Every row gives one point. Examples show where two turns around zero, p and q, send a point. Write where each new point lands after one turn and then the other. Backwards means that the second turn is done in reverse. Each puzzle has new turns, and all numbers are rounded.

Turn p:
[-34 -29] => [-19 -41]
[ 7 10] => [ 2 12]
[-3 26] => [-14  22]
[31 -7] => [31  7]
Turn q:
[-8 -8] => [ 1 11]
[-22  25] => [33 -5]
[-2 19] => [ 14 -13]
[ 31 -36] => [-47   8]
Where do these land?
p, then q: [ 31 -22] => [-33 -18]
q, then p backwards: [ 9 34] => [  0 -35]
p, then q: [-10 -11] => [-6 14]
p, then q: [-30  -2] => [11 28]

Turn p:
[-15  -1] => [14 -6]
[-39 -14] => [41 -5]
[27 22] => [-34  -8]
[ -9 -14] => [14  9]
[35  7] => [-34   9]
Turn q:
[20 40] => [  5 -44]
[-30  -4] => [23 20]
[  3 -28] => [-18  22]
[ 7 -8] => [-10   3]
Where do these land?
p, then q: [24 25] => [21 28]
p, then q backwards: [  7 -26] => [-19 -19]
p, then q: [-31   2] => [-31  -2]

Turn p:
[9 9 5] => [-2 -8 11]
[-15 -48   4] => [-20  11 -45]
[ 3 -7 29] => [-30  -1   4]
[-10  46  -5] => [22 13 40]
[ 13  -1 -33] => [ 30 -16 -11]
Turn q:
[ 10 -32  -5] => [ 26  11 -18]
[-17 -12 -16] => [ 2 26  2]
[  9  -2 -17] => [15  4 11]
[-2 46 38] => [-44 -40   6]
Where do these land?
q, then p backwards: [ 11   5 -35] => [-7 35 -9]
q, then p: [ 30 -23 -11] => [  2 -39  -2]
q, then p: [-18 -39  34] => [54  4 -8]
q, then p: [-19  26  16] => [-6 34 -8]
q, then p: [14 22  9] => [-18   5 -20]
q, then p backwards: [-18   9 -13] => [-13  10  17]

Turn p:
[-40  21  36  16] => [ 19 -53  20  -3]
[  8  21 -26  13] => [ 22  11 -20  19]
[ 17 -27 -22 -30] => [-19  44   7  -8]
[ -4 -28  15   3] => [-28  -8  13   0]
[21 13 -3 -2] => [  6   8 -22  -8]
Turn q:
[ 26  16 -15   6] => [ 12 -18  -4  27]
[-48  -2 -13  18] => [ -4  35 -35 -17]
[  0 -10 -21 -42] => [-28 -34 -10 -16]
[ 9 -7 12 28] => [ 6 22 14 19]
[13  4 37 -9] => [ 15  -4  35 -12]
Where do these land?
q, then p: [ -2 -27 -16   5] => [ 17 -13  17  17]
p, then q: [-27 -28  28   1] => [-12  27  23 -30]
p, then q: [  9  13 -23   8] => [ 11  -5 -11  24]
p, then q: [ 10  47  24 -14] => [-30 -45  10  10]
q, then p backwards: [ 37 -18 -19   4] => [-17 -24  -4  34]
p, then q: [-28 -13  26  14] => [-21  26  23 -12]
p, then q backwards: [  0  27 -21 -19] => [-14  24  18  21]

Turn p:
[ 13 -24 -35  27] => [ 36 -19 -13 -29]
[-5  6  7 -4] => [-7  2  5  7]
[-24   8  -2  22] => [  4 -22  25   2]
[ 22  27 -12 -16] => [ 15  14 -18  30]
[ 8  2 18 -2] => [-6 18  6  0]
[-15 -20  24 -29] => [-43   7  -6  -9]
Turn q:
[-28  30  15   2] => [ 20 -31  11  20]
[  7 -18 -48  12] => [-50  14 -10   5]
[20 -4 21  4] => [ 21  16 -12  -7]
[ -5 -17  -4  -1] => [-11  -3  -5 -14]
[  6   9  15 -17] => [19  5 15 -4]
Where do these land?
p, then q backwards: [-32  -8  -2 -12] => [-28  -8 -20   4]
p, then q backwards: [-19 -26 -17 -15] => [-25 -26  -3  16]
p, then q: [19 -4 -2 20] => [12 23 11  2]
p, then q: [  3  33   3 -31] => [-10 -15 -28  31]
q, then p: [ 0 17  0 13] => [17 -2  8 -9]
q, then p: [ 28 -12  18  25] => [ 29  -8 -21  23]

Turn p:
[-15   5  17  19  -1 -11] => [  5 -12   4  -2 -18  23]
[ -3 -11 -29 -11  -5  -2] => [-24  -2   3  -3  20 -11]
[ 0  5  0 20 11 12] => [ -3  14 -10  10  -8  15]
[-15  29   6  22  13   4] => [ -4  -5 -22  11 -29  17]
[ 10  -1  -8 -26   1   0] => [  2  -1  -4  -6  14 -24]
[  6  -5  29  18  11 -22] => [ 21   3   5 -23 -17  22]
[ 15  -4  -5 -10 -20   0] => [ -1   4  19   1   3 -20]
[  1 -18 -10 -32 -10  18] => [  3  -3   5  12  35 -22]
Turn q:
[  0  -1 -27  -5  -5  10] => [  4  -5 -17   8 -16  15]
[-13   2  -6 -17   3  12] => [  7 -15   2  -5 -19   1]
[-12   2 -12   4  -3 -13] => [ -3 -12  -2   1   9  16]
[ -2  -5  -5  -8   4 -14] => [-15  -8   2   0   0   5]
[ -2  15  13  24  22 -17] => [ -4  -3  -7 -17  35 -14]
[12 30  1 -3  6 -5] => [ -2  12 -10 -29   3   4]
[  7 -18 -12  -8  -1  10] => [ -5   0  -6  17 -18  -2]
[ 10 -25  48  12 -25  17] => [ 17  32  38  25   5 -27]
Where do these land?
p, then q: [-18  17  -5 -12  11   4] => [ -7 -13 -13  21   1  10]
q, then p backwards: [  8 -28   7  -6   0   7] => [  6  16  -8   2 -21  14]
p, then q: [  8 -26 -19  11  13  14] => [ 15 -15 -15 -28   1 -10]
q, then p: [  5 -11   1  15   2  14] => [-12  10   2 -11 -14   4]
q, then p: [  6 -10  17  15   7   0] => [ -1  -3  -9 -19 -13   9]
p, then q: [-32  21  -7  -1 -10   3] => [  7 -13   3  36  10   2]
q, then p backwards: [ 14  16  14 -13 -12   1] => [ 23  -7   1  15   2 -12]
p, then q: [  9  22  -7  -8 -10 -42] => [-18  -6  38   7 -15  21]
